Each row is a point. To make a cloud, some directions were put in groups of two or more. Within a group, all points are equally far from the middle, so they leave a hole (a ring in 2 directions, a hollow ball in 3). The other directions are filled evenly. Then the cloud was stretched, turned, moved and blurred a little. How many holes are there, and how many directions does each take, smallest first?
In the rows, zero is written as 128.

Cloud (19 x 3):
[[165 123 205]
 [192 120  85]
 [151  58  98]
 [181 148  71]
 [ 64  98 173]
 [167  71 111]
 [ 57 113 151]
 [160 167 183]
 [ 93  74 148]
 [100 161  54]
 [142 184 155]
 [127 193 167]
 [ 76 143  77]
 [128  74 177]
 [181 137 127]
 [ 58 147 138]
 [117 190 138]
 [167 158 164]
 [ 90  73  53]]
Holes: 1 (2)

Cloud:
[[ 82 121  71]
 [121 172 172]
 [ 56  77 110]
 [104  81  71]
 [141 176 112]
 [177 147 146]
 [160  73  92]
 [178  75 146]
 [ 75 170 149]
 [145 177 136]
 [ 85  56  97]
 [114  37 145]
 [ 50 127 106]
 [ 80 161 173]
 [ 83 100  71]
 [183 104 158]
 [ 83  47 155]
 [ 80  49 115]
 [148  46 148]
 [176 146 116]
 [172 131 173]]
Holes: 1 (3)

Cloud, 28 rows:
[[151 144 211 133]
 [152  94 226 163]
 [175 170 134 109]
 [ 74 155 154 113]
 [107 166  99  90]
 [236 107 164 100]
 [144  78  68  74]
 [183 157  71 165]
 [163 131 120 160]
 [211 215 146 142]
 [142  96 196 109]
 [127 129 138 170]
 [149 156 187 172]
 [171  46 148 147]
 [174 154  58 134]
 [157  78 109  91]
 [193 140 225 116]
 [128 196 165 174]
 [154  64 105 107]
 [141  74 108 107]
 [101 103  93 134]
 [167 222 159 154]
 [117 161 190  99]
 [131  50  88 170]
 [215  55 140  93]
 [107 197 155  77]
 [137 132 105 202]
 [155 126  85 116]]
Holes: 0

Cloud, 31 rows:
[[ 77 213 112 108]
 [187 132 138 175]
 [ 71  70 127 123]
 [123  62 198 176]
 [139 185 192 164]
 [197 200 156 104]
 [ 83 107 173  91]
 [121 160 115 221]
 [ 90 169 204  92]
 [116 143  70 118]
 [170 154  94  86]
 [ 86 143 196  92]
 [ 85  54 159 137]
 [199 170 133  88]
 [ 62 194 146 116]
 [184 155 133 168]
 [ 58 119 172 154]
 [148 117 207 133]
 [ 76 195  97  82]
 [ 58 116 173 160]
 [185 153 192 108]
 [ 58 111 114 113]
 [ 57 166 143 152]
 [112 143  70 146]
 [159 102 111  88]
 [101 196 118 171]
 [159 103 196 186]
 [150 193 160 175]
 [133 154 215  87]
 [114 112  74 117]
 [155 104 165  68]]
Holes: 1 (3)

Cloud, 55 rows:
[[128 123  95 190  72 114]
 [154 102  50 149 162 163]
 [172  75 177  97 146 111]
 [103 203 161 153 128  61]
 [ 95 150 163 154  61 158]
 [ 48 134 176 125 173 118]
 [ 33 128 183 112  90  67]
 [117  78 113  55 203 191]
 [133  52 171  96  75  68]
 [ 82  66 113 156 149 140]
 [ 55 166 194 133 107  68]
 [ 63  85 182  81 134 109]
 [107 170 212 153 103 101]
 [175 119  79 122  98 108]
 [150 112 200 169 116 105]
 [102 204 134 115 194 101]
 [ 83  65 167  92 163 146]
 [ 55 121 103 129 183 120]
 [139 164 144  85 104 186]
 [174  87 137 109 125 184]
 [116 171 157  53 180 165]
 [ 87 149 195  59 121 116]
 [136 202 111  96 167 155]
 [115 169 165  63 145 170]
 [136  96  69 163 189 159]
 [131 168 216 115 145 160]
 [184 137 167  95  61  61]
 [186 112 183 111 122 128]
 [138 194 154 169 128  66]
 [ 45 119 193 105 133  94]
 [ 87 103 157  44 154 132]
 [128  86  82  66 185 149]
 [119 157 220 125  66  87]
 [ 97 100 188  44 157  82]
 [ 44 159 110 119  95  59]
 [ 33 149 127 137  82 180]
 [114 104  79  83 198 119]
 [ 97  70 149  67 178 173]
 [ 97 158 123  52 155  79]
 [106  85  61 106 114  70]
 [149  58 135  84 102 120]
 [112 167 203  78 145 150]
 [ 91  74  39 152 122 147]
 [ 46 133 188 101 109 115]
 [148 125 160 123  78 183]
 [ 64 124 193 127 205  75]
 [164  67 119  88 173 189]
 [184  92 132  96 113 123]
 [152  80 166  60 183  75]
 [109 113  95  53 206 154]
 [ 60 133 194  71  73  90]
 [ 92  48 147 104 122 147]
 [108 178 151 178 112 126]
 [130  84  40 126 104 115]
 [ 62 141 226 106 155  72]]
Holes: 2 (2, 2)

Cloud, 51 rows:
[[ 82 175  83 108 178  71]
 [134 158 151  60 106  67]
 [ 84 147 112  65 112  49]
 [ 66 149  75 123 133  40]
 [112  92 217 132 138 116]
 [156  89 155 184 210 129]
 [157 111 151  89 162  10]
 [167 165 187 125  82 155]
 [159 149 195 122 108 139]
 [ 80  73 114 174 182 128]
 [ 85 142  81  75 188  62]
 [147 117 144 180  49  92]
 [107 184  63 126 125  87]
 [ 91 134  85  64 203  77]
 [153 112  65 134 111 109]
 [ 41 117 151 154 118 115]
 [140 115 149  44 186  69]
 [161 129 182 161 172 102]
 [ 87 137 167  90 139 158]
 [ 87 102  75 141 120 105]
 [189 156 137 121 111 156]
 [119 127 162 228  96 119]
 [124  86 202  98 181 127]
 [144 171 158  95  87  37]
 [ 62 102 131 133 104 169]
 [188 128 108 111  69 104]
 [119 133  83 108 205 154]
 [177 154 136  85  41 103]
 [ 87 148  77  72 164  71]
 [112 183 196 108 106  89]
 [127 134  87 138 237  90]
 [ 82 146 119 157 199 126]
 [134 159  73 140 162  70]
 [142 116 111 156 233 125]
 [155  72 152 152 130  41]
 [134  72 178 132 117  41]
 [110 153 154  90  26  64]
 [109 145 132  51 122  59]
 [128  43 136  54 156  74]
 [ 34 133 131 171  94  91]
 [158 177 153  73  52  98]
 [ 93 110 163 101  59  76]
 [167  77 133 140 125  56]
 [104 100 190  93 156 150]
 [119 127  65 100 230  94]
 [149  92  45 106 182  99]
 [103 170  76 116 174 100]
 [164 122 143  83  63  79]
 [122  99 174 108  48  97]
 [162  48  77 137 186  83]
 [ 50 212 138 150 106 131]]
Holes: 2 (2, 2)
